Each wall is flat, endless, passes through zero and stands at right angles to its row. A trip goes straight from one point to another. Which walls does it cross, in order?
In the rows, 128 means zero.

Walls:
(1): [ 94 125 107]
(2): [ 50 157  92]
(3): [177 122  77]
(4): [101 163 101]
(5): [ 48 119 163]
(6): [147 167 178]
Trips:
[157 107 124] to [112  87 123] -> 1, 5, 3, 2
[155  43 152] to [165  64 210] -> 3, 6, 5
[ 69 112  98] to [ 71  70 213] -> 4, 6, 2
[ 91  74 135] to [170 104 112] -> 2, 3, 5, 1
[130  82  99] to [155 112 105] -> 1

Walls:
(1): [147 105 103  25 183 129  62  79 167]
(2): [134 140  76 101 168 182 147 146 147]
(3): [120  77 140 148 137 165  87 135  87]
(4): [ 69 145 108 159 180 135 209 111 141]
(5): [ 38 105 166 118 114 113 195  49 108]
(6): [151  12 129 186 127 177  79 146 187]
(7): [137 104  62 172 106 148 197  92 112]
(8): [120  20 122  36 174 143 160 113 146]
Trips:
[103 151  94 141 147 119 109 128  91] to [126 151 162  80 120 176 157 207  99] -> 7, 4, 8
[150 110 108 121 137 114 185 126  84] to [ 69 130  97   7 160 142 133 148 168] -> 1, 7

Walls:
(1): [121 137 194 120 133 107 142 132 149 212 111 126 144 168 129 144  72 123
 119 124]
(2): [134 133  84  84 115 139 121  93 176  91  57  89 170 135 108 105 154  77
 108 150]
(3): [144 110 123  63 122 110 140 164 138 126 115 143  92  78 184 127 157 109
 138  89]
(4): [167 126 145 244 165  76 161 155 158 209 109 142  72 118 108 161 168 154
 125 161]
(5): [156 115 112 186 114 122  83 151 150 152 108 155  93 116 110 139 166 130
 132 156]
(6): [147 134 119 142  82 103 101 175 108 161 183 115 136  70 154 206 174 122
  95 122]
(7): [159 139 125 108 126 153 131 108 144 177 140 109 123 143 149 107  20  95
  83 110]
Trips:
[177 154 108 133 145 103 136  88  81 118 142 128  94 111 204 169 117  91
 131 146] to [134 121 166 117  87 119 139 161 120 121  90 116 166 109 146 115 163 123
 146  67] -> 4, 7, 2, 1
[117 123  90  86 104 184 123 126 154 142 113 177 120 130 116  88  84 147
 209 181] to [132 111 108 128 153 161  66 115  82 138 132 132  75 140  65 177  84 163
 134 116] -> 2, 4
[160 174 107 146 131 128  76  96 145 103 145 131 152 113  76 158 136  96
  95  56] to [133  89  89 147 139 116 176  81  94 132 173 124  59  99 107 120 150 160
 129 165] -> 4, 7, 2
[110 105 130 128 171  78 127 132 147  99 135 142 139  64 144 117 162 155
 175 129] to [187 195 127 141  95 159  86  92  97 184 140 181 124  87 109  84  68  86
 197 108] -> 6, 7, 4, 1, 3
[167 163 167 108  82 148  89 164 146 181 116 105  53 166 193 142 153  45
 136  16] to [ 61 150 140  89 154 133 141 103 154 159  96 113 123 119  90 129 171 108
 157 119] -> 2, 5, 6, 7
[221 101 105 180 101 149  81  33  77  71 187 139 186 150  66 177 198 149
 158 144] to [110  97 145 201 135 100  86 155 132 159 153  80 147  86 121  57  80 137
 240 122] -> 4, 2, 6, 1
[137 118 216  74 105 125 101  89 155 109 130 130 115 158 146  62 166 104
 149 140] to [131 126 101 139 150  32  52 126  91  49 180 165 110 129 143 166 144 160
 110  90] -> 1, 2, 6, 5
[147 131 151  87 131  94  95 167 154 110 163 130 192 196 123 182 185 104
 108 139] to [139 148 109 150 110  63 124  95 142 124  91 115  95 178  91 158 101 114
 154 144] -> 5, 4, 6, 7
[ 94 150  54 122 119 175 135  89 196 129  83  74 117 162 150 101 106 154
 195 174] to [158 108 122 133 118 122 122 153 104 138 133 172  87  74 198 122 177 135
 120 101] -> 5, 3, 7, 4, 6, 2

Walls:
(1): [182 103 137 135 147 101 139 127 136  87 149  98 119 143  99 144 134 141
  72 134  71 119 161 166 104 117 135  97 127 186 136 130  68  99 171 149
 142 156  74 153 104 153 122 109  67 122  92 210]
(2): [ 84 107 182 145 132  99 158 113 168 105 171 168 102  78 156 142 163 172
  64 127  88 194 122  76  97  33  47  69  94 111 138 127 150 124 119  89
 158  89 149 131 127  74  81  81 112 140 132 156]
(3): [160 101 105 139 123 137 124  72 199 145 100 119 129 190 129 158 168 140
 142 127 124  80 169 105 117 113  90  91 112 126 110 132 131 161 121 189
 135 145 115 168  63 158 110 123 105 176 131 110]
(4): [173 106 144 111 100 145  91 135  91 136 228 156 105 136  91 136 122 168
 172  97  96 110 100 167 187  99  92 112 128 132 100 137 115 139 130 140
  98  89 139  77 154 136 125 165 107 163 164 139]
(5): [ 92 140 106  77 121 196 131 183 155  97 130 118  86  89  68 160 105 111
 111 141 126 108 187  76 157 109 148  89 167 143 185 127 127 136 143 118
 137 144 137 129 102 102 130 109 140 133  96 140]
(6): [ 99 140 113 149  70  83 152 123  79 202 126 137 107 154 166  94  70 118
 118 107  87 128 104 178 135 101 145 120 144 128 151 121  81 109 139  93
 130  72 144  99  89  63 144 109 107 151 150 158]
(7): [ 68  66  40 140 148 149 141 109 124 108  79 173 132  47 136 149  84 112
 124 127 142  83  87 157 108 113 183 153  83  99  84 136  86 111 140 135
 133 117 130 105 111 141  77 145 133 149 111 124]
(8): [143 149 125 113 127 141  87 145 124 127 146 147 147 111 105   7 112 163
 112 178 131 108  99 147 117 128 153 122 142 120  92 162  84 111 156 183
 130 159 160 109  94 119  66 139  86 108  97 118]
(9): [106 209 116 132 136 136 139 151 131 146 180 120 138 173 144 157 144 104
 168 156  70 177  67 151 143 134  58  88  96 112 114 119 159 130 122  87
 151 136 102 127  85 118  79  71  73 169 129 121]
(10): [124 125 159 112 149 158  85 172 109  80  79 112 107  98 113 123 151 133
 116 146 148 132 122 165 143 132 153 132 177 130 127 128 143 121 114 150
 149  98 133 193 133  97 136  93 139 179 106  97]
(11): [130 104 162 130 196 155 199 113 109 132 163 134 131 152 150 108 119 128
 158 139 133 172 122 136 151 154 162 106 128 124 153 142 189 100 124 163
 135 145 144 161  78 119 137 147 113 133 106 154]
(12): [118 198  58 113 116 136 134  80  81 127  98  76 117 189 116 107 105 210
  86 130  71 194  88 131 165 156 149 139 129 151  50  74  79 108 111 139
 162 168 152 165 105 131 144 126 122  81 128  97]
Trips:
[106 132 119 126 148 157  65 112 131 146 120 137 143 164 153  51 171  97
  77 190 176 141 151  84 170  80  74 105  96 147 111  98  70 212  97 113
 110  95 126 137 127  80 174 119  67  63 105 138] to [ 93 189 160  63 164 112 141 128  99 152 159  81 102  90 163 134  99 123
 114 109  93 108 137 150 178 177  91 176 167 135 104 137 112 141 182 113
 127 134  95 133 121 144  76 140 178 122 116  82] -> 3, 10, 2, 4
[158 163 125  83 170 132 105 126 127  95  96 136  99 125 109 129 207 145
 138 117  84 119 120 106 159 178 160  80 107 118  47 107 129 135 121 157
 138 148  77  85 136 135 134 114 164 151 127 166] to [151 127 115 149 183 111  49 146  81 135 107 120 155  72 118 145 142 118
 158 182  95 105 128 136 147 127 186 110 128 165 128 158 172 164 156 135
 127 122 133  90 179 145  85 120 116 109 154 135] -> 7, 3, 5, 12, 9
[146 130 131 125 143 101  93 112 134 142 102 113  77  74 155  78 151 144
 126 158 110 164 130 151 101 114 131 128 106 114 129 125 107 132 174 144
 156 150 154 110  78 166 114 108 142 117 113 122] to [ 86 150  94 153 143  75 112 109 132 179 152 114 100 173 147 102 160  92
 105 125 138  91 169 125 107 118 119  58  72 115 114 180 112 107 114 139
 171  90 133 163 137 125 124 186 161 106 144 201] -> 10, 12, 11, 7, 8

Walls:
(1): [ 72 150 158 201 100 192 161  46 163 132  93 141 110 134 133 138 156  46
 165 125 141 117 117 111 151 198 149 102 130 138 100 159 176 156  81  60
 130  85  93 158 115 145 125 128 101  87 172 102]
(2): [158 152 123 161  71 201 205 107 149  79 213 144 164  91  80 102 130 175
 139  77 127  98 160 157  98  56  64 128 101  88 123 168 101 184 175 156
  89 162  98 104 127  88 191 133 112 130 119 198]
(3): [106  92 116  62 128  77  81 154 130 140 110 149  96  76  84 170 102  30
 198  90 158  95 126  56 103 176 101 161 101 163 134 178 153 130  96 153
 122 144 134  96  34  43  76  62  60 137 111  40]
(4): [155  80 139 135 110 107  90  77 203 102  56 125 138 143 162 209 135 107
 129 129 169 121 136 189  38  74 133 134 140 141 139 111  92  81 147 171
 119 125 116 203 134 103 137 103 124  65 124  82]
(5): [178 108 139 112 135  81  90 157 150 160  82 157 148 144 161 178 159 192
 137 102 138  82 169 138  80 125 162 199  75 215  75 163 129 181 116 100
 102  70  99  63 117  79  26  99  54 103 150  83]
(6): [142 152 110 136 174 127 182 169 193 162 148 114 155 124  72 128  86  78
 110 140 114 169  98 118  96 102 132  78 146 144 164 177 129 128  88 172
 125 191 168 107 114  72  68 146 126 159 100 168]
(7): [193 134 102 132 104  94 177 183 161 127  77 102 124 127  99 163 189  92
  82 199 126 118 139 150 153  92 193 145  91 204 169  95  93 146  80 122
 111 164 147 123  94  92 103 163 174 128 113  88]
(8): [ 95 119 155 140  98 179 142 130 147 138 108  56 112 135 112 167 161  68
 121 122 165  94 185 133 106 150 139 151 135 151 102 134  95 114 151 135
 159 157 132  72 192  94  82 113 117 133 110 168]
(9): [ 65 136 159 175 130 135 135 153 127 135 163 208 202 134 191  88  23 181
  71 205 137 142  56 149 182 110 147 150 175 117  88  41 139 136 125 100
 158 147 133  88 121 127 156 108  94 115 176 105]
Trips:
[ 92 111 162  90  43 124 170 136 142 136 102 146 187 173 205 141  86  89
  70 120 196 142 163 125 148 115 107 134  98  58  39 114 152 129  73 172
 130 145 107 158 128 194 113 143  78 120 197 127] to [115 152 189 126 123 118 117  81 216 174 123 121 146 162 123 117 108 125
  67 160 139 205  96  58 147  55  49 100 112 177 153 144 179  47 152 145
 168 155  95  86  91 184 126 161 119 178 106 138] -> 5, 6, 8, 1, 4
[113  90 156  98 121 110 160  92 126 125 167  97 151 130 206 142 146 128
 121 173 179 125 187 101 164 134 125  49 143 128 158  31 133 155 130  45
  94 100 122  59 120 157 142 116 161 155  96 194] to [195 146 160 146 190 122 121 111 129 142 146 124 141  66 161 115 208 150
 163 176  52 104 129 202 205 129 116 130 154  99 110 105 142 118 102 107
 152 144  69 161 106 138  64 124 130  89 159  73] -> 8, 5
[129 196  82 138  88 125 138 124 130 122  76 141  98  85 152  90 183  85
 141 123 130 146 105 240 168 112 103 159 105  96 156 149 170 153 153  81
  93   7 127 121  90  86 104 159 140 115 119 193] to [ 85 119 167 123 132 137 158  44  76  68 127 164 200 159 166 109 134 142
 168 157 108 172 131 161  76  81  96 161 127  98  32 197 141  92 171 126
 165 170 155 171  89 129 110 146 104 100 146 121] -> 7, 4, 9, 5

Walls:
(1): [143 112 123 113 129 165 129 114 140 130 125 133 115 140 175 135 132 153
 139 144 140 109 128 145 113 144 146  98 156 117 122  95 123 134 131 106
 103 124 110 165 136 154 121 141 179  82 120 139]
(2): [148  88  90 136 129 144 112  87 134 157 128 103 137 127 169  88 127 104
 178 145 146 152 112 121  99 130 147 120 116 140 143 150 143 155 102 115
 108  91 169 156  85 131  83 128 104 115 141 132]
(3): [ 97  90 249 116 103 121 166 116 129 141  99 123 128 145 148 152 152  94
 162  88  98 116 117 104 145  97 122  94  97 152 124 127 138 174 103 119
  83 143 153 103 125 125 124 115 116 101  79 102]
(4): [122 157 146 128  83 114 129 122 124 154 156 102 112 129 113 173 106 113
 122 133 132 128 156 140  99 100 163 142 136 104 158 124 119  66 156 142
 147 100 137 131 116 131 133 126  93 152 123 107]
(5): [ 79 115  65 125 137 113 138  99 106 154 113 155 191 128 154 126  86  97
 114 112  63 115 122 140 132 155 140  83  96 135 131 100 142 108 138 117
 142 141 141 149 125 113 155 104 168 108  81 146]
(6): [117 171 146 138 121 137 133 113 123 148 136  81 137  88 119 143 147 140
 111 157 121 144 141 130 117 113 152 103 139 113 145 105 136  72 163 157
 106 122 110 127 106 129 131 139 140 135 128 110]
(7): [172 144 169 127  86 116 122 143  67 159 109 148 120 133 113 137 137 115
 151 120 156 154  72 108 140 110 175 108 121  92  88 144 109 121 135  84
 120 123  99 125 128 160 101 128 102 105 133 159]
(8): [131 130 120 107 122 128 100 134 127  98 164  82  97 189 122 125 134 134
 139 145 148 136 149 132 134 107 122 154 143 181 108 146 159 144 130 158
 161 113 151 133 146 122 109 142 140 106 140 130]
Trips:
[141 124 190 166 147 118 114 120 142 121 157  83 131 188  77 117 109 123
 109 152 157 108 119  93 102 156 136 144 160 152 127  74 120 123 128 128
 103 108 148  89 101 127 159 120 131 139 122 147] to [ 88 149 137 158  98 109 103 137 141 130 167 155 122 107 109 147 128 135
 129 145 152  99 134 129 120 121 123 123 158 148 168 167 128 147  96 148
 121 161 118 128  51 165 126  82 160 102 154 137] -> 3, 2
[135 111 147 127 167 106 141 116 124 121 101 132 134  94 132 147 153 128
 167 128 133 121 157 104 126 104  97 100 175 123 140 107  98 165 137 134
 128 131 137  83 124 122 112 108 138 117 115 111] to [167 140 127 163 115 103 122 128 145 108 103 166 143  91 151 173 167 106
 100 123 161  98 135 119 171 124 149  85 128  69 139 103  93 119 119  91
 156 118 120 124 101 140 113 165 114 121 151 134] -> 7, 4, 3
[132 130 113 133 136 158 115 152 102 108 172 114 122 138 159 126 128 117
  94 148 139  96 164 129 147 130 143 170 117 108 154 115 117 142 124 144
 137 169 143 105 122 153 134 155 136 144 123 137] to [159  95 129 134 122  77 118  98 123 143 135 148 139 115 128 119 173 145
 137 113  95 125 120 126 130 130 142 124 113 148 134 121 143 136 146 142
 117 160  84 117 123 123 168 144 151 129 127 120] -> 6, 4, 5, 8, 3, 7
[149 171 108 161 148 137 124 156 127 115 122 159 143 114 135 111 107 108
 125 149 104 149 139 161 154 127 150 130  83 122 129 186 131 115 140 125
 164 106 129 100 115 134  97 133 117 159 123 171] to [ 95 115 141 143 140 136  86 139 137 152 133 128  93 112  70 131  96 171
 170 150 165 158 155 124 103 132 116 124 138 107 148 147 114  77 129 160
 118 139 162  97 158 112 137  86 137 112 141 171] -> 6, 5, 2, 8, 7
[109 118 151 188 105 136 162 154 131 142  82 118 150  80 151 137 164 129
 148  94 127 114 114  99 113 155 147 132 154 148 119 119 153 131  93 174
 108 105 105 109 104 147 151 131 139 113 125 130] to [ 64  89 114 131 144 116  95 174 157  93 161 127 114 126 116 117 135 141
 109 137 146 127 159 134 141 111 104 131 104 148 166 131 108 106  78 166
 123  80  93 142 133 128 159 137 125 135 124 132] -> 7, 2, 1, 8, 3, 6, 4

Walls:
(1): [ 66  94  95 129 166 124  96 155 150 165  54 143 201 120  89 118 104 138
 131 160 123 130 122 150  86 109 122 169 109  74 142 111 116 168  99 105
 153 117 136 174 148 143 133 140  96 159 162 168]
(2): [137 203 140  83 116  95 177 137 123  87 216 118 118 164 105 137 120  99
 127 149 214  58 124 112 211 176 156 152 153 140 125 134 113  99 145  74
 200 107  96 175 134 158  33  80 124 120 114 108]
(3): [ 59 171  92  90 138 127 128 118 122 146 163 166 152 170 148 142  99 155
 178 159 144 187 193 124 188  86 118 149  96 139 115  70 129 121 137 133
 173 142  94 106 150  65 162 160 147 178 198 117]
(4): [190 149 113 156 142 150  82 157 127 105 121  73 121 105  88 167 153 155
  89  76  39 119 130 168  52  75  98 104 110 134 114 127 124 150  57 149
 112  91 119 144 161 174 115 123  89  82 101 158]
(5): [115 137  41 153 180  36 127 123 132 123 165 123 101 138 102 125 176 122
  91 148 108 107 106 163 127 134 143  78 136 150 134  51 118  75 142 187
 162 105 121 100 159 103 107 106 120 114 192 123]
(6): [148 156  94 129 114 130 104 123 105 183 128 124 107 119 122 119 170 114
 152 179 139 130 117  91  99  72 138 113  52 103 171 140  95 160 187 236
 155 129 158 235 158 153  96 134 187  95 168 124]
(7): [112 141 125  93 130  82 102 199 132 159 163 185 140 193 162  95 132 118
 114  96 189 181 113 114  86 139  95 174 156 113 209 126  75 141 119 134
 145 144 151  93  97 140 160 149 122  39 157 151]
Trips:
[143  83 122 139 139  49 159  71 121 122 156 203 140 132 151 111 180 199
  79 106 130 127 102 133 172  59 121 161  95 129 110  76 141  89 180 131
 115 150 140  70 117 118 156 130 138 117  69 123] to [169  40 223 115 149 129 130  92 107 113 124  71 145 108 125 120  90 116
 147 145 145 154 109 117 173 119 134 146 116 113 108 132 108 125  90 133
 153  95 142  81 149 145 205 137 138 104 156  99] -> 5, 7, 3
[ 81 152 113 140 140 112 127  69 185 144 126  83 110 165 120 137 165 132
 197 122 177 112 124 186 201 137 132 131 117  95 123 193 136 151 150  78
 137  46 158 109 170 185 132 131 154 136 105 128] to [138 130 117 122 127 151 149 150  97 182 216 145  91 124  97  63 125 185
 150 129 109 160  91  53  72 114 142 145 113 106  70 128  92 155 149 144
  86 130  93 137  43 116 170 137  87 120 141  98] -> 6, 1, 7, 2
[113  90 152 157 150  96 160 147 149  82 114 137  83 112 138  50  74 158
 173 146 138 151 145 127 130 117 117  62 123 151  54 114 144 172 117 142
 146 113 123 139 165 223 144 131 124 144  93 117] to [168 175 102 170 167 160 153 106 129 203 166  73 167  95 148 104  93 115
 118 178 108 123  88 160 157  93 153 150 146 151 116 160 159 116  92 107
 212 105  89  62 157 116 142 120 112 170 151 106] -> 3, 5, 2
[135 117  67  70 119 124 103 143 211 156 151 143  84 111 177 164 204 187
 133  91 105 141 188 169 118 113 132 159 143 113 125 110 131 143 147 108
  77 121  79 150 197 120 144 139 121 118 150 134] to [173 161 153  31 121 116 132 137 156 152 168 147 106 144 130 171 114 144
 130 108 100 236  86 170  67 120 191 111 132 107 112 149 166  76 129 170
  94  87 101 154 134 108 164 157 105  56 149 108] -> 1
[ 80 104  97 182 123 160 213 159 150 105 157 159 164 130  76 155 161 161
 187 113 124 117 109 178 179 133 131 198  62 132 148 195 101 106 101 127
 166 131  94 137 154 152  98  96  95 175 108 119] to [119  99 117 151 202  97 105 169 142 153 214 104  49 126  84  95 124 126
 121 124  78 149 124 110 153 110 133 136 157 144 129  81 121  62 119 179
 159 150 142 170 137 124 113 117 184 161 116 152] -> 5, 6, 4, 1

Walls:
(1): [142  89 205 200 133 119  23 161 184  84 123  79  82 115 137  87 156  86
 162 107  48 130 147 106  65 115  92 209 197  59 149 174 144  89 151  88
 131 101 150 113 110 111 183 103 220 140 113  65]
(2): [137  88 131  96 106 122 122  95  63 131 128 104 111 116 109  91 137 186
  98 176 126 182 141 202 121 161 132 147  85  37  46 180 125 155 194 109
  99  82 111 105 142  85 132 135 167 221  96 148]
(3): [ 78 151  79 131 156 148 157 172 170 157 168 130 189 206 152 147  90 105
 117 100 111 127 140 190 177 127  64 185  86 213  70 168 116 157  76  72
  75  87 156 119 146 165 176  82 135 104  75 127]
(4): [ 99 131 145  86 171  69 150 151 185  95 157  51  95 177 197 149 195 128
 190 147 104 180 129 140  70 162 145  91 153 172 146  65  95 125 135 197
 116 170 122 148  90 101  72 197  84 149  52 142]
(5): [129  87  88  61  98 173 165 153  86 146 130  84  88 113 150  86 156  50
 150 128 157 139 100 223 124  91  28 159 136 162 134 155 110 161 170  92
 109  48 167 141 153 105 159 208 133 168 124 143]
(6): [136 141  79 153 202 164 112 188 113 164 175  92 116 105 156 128  97  96
 210 103 182 158 154 141  59  52 135 122 157 175 175 125 131 210 107 101
 144 177 100 105 143 139 176 157 126 137 151 145]
(7): [145  75 117 119 194 108 151 108  93 113 168  60 124 157 204  91 170  88
 155  64 187 205 108 152 166 104 107  99  72 161 149 142 166   7 153 105
 169 125 174 116  41 128 162 150 110 157 103 108]
(8): [147  87 129 111 188 116 219 163 138 173 152 156 108 195 141  90 127 114
 107 170 132 151  68 190 123 115 127 109 114 107 181 247 166 134 110 166
 125 100 137 152 107  70 126 107  76 150 176 125]
(9): [ 31 163 126 127 170 155 116 178  47  93  51 108  89 154  57  89  92 127
 118 115 130 156 121 121 144 157 109  94  77 125 146 137  96 130  93 200
  38  87 165  74 102 104 110 156  37 107 100  77]
Trips:
[218  45  81 106 180  63 162 108 117  74  90 144 115 130 109  91  71 139
  73 128 123 192 105 181 174  67 116  96 154  73  73 152 110  82 134 142
 156 136 116 138  89 138 161  35  93  81 170 127] to [196  59 161 103 200 111 185 195 164 172  91  93  26 164 172 109 139 182
 167 207  92 106  58  27  86 117 117  79 146  66 139 160 138 169 112 122
 123 158 153 183 152 116 174 158 162 170 135  72] -> 1, 4, 6, 5, 7
[187  88 101 153 127 103  54 126 112 152 102  95 152 208 106  63  95 196
  95 200 185 111 147  96  80 116 140 115 138  93 117  93  88 179 126 158
 128 149 221 139 183 207 161 125 135  14 121 132] to [126 131 118 175 170 129 136 131 103 134  85 115 148  63 119 105  82 131
 139 149 147  94 143 164 180  90 115 117  98  85 227 133 132 217  76 151
 132 147  83 147 140 129 136 129 144 107 143 111] -> 8
[181 122 135 106  96 160  99 170  55  87  74 131 161  36  82 131 113 123
 152 161 100 182 115 144 136 175 108 131 115 166 145 139 166 156  92 149
 130  99 144 161  85 102 131  99 139 122 100  84] to [ 63  79 155 170 125 135 110 176 124  82 172 179 189 126 113 112 185 122
 160 197 173 131  21 137 122 102 146 151 189 159 162 130  98 130 107  82
  56  95 166 141  69 190 131  89 223 164 124 154] -> 3, 8, 6, 9, 2, 7
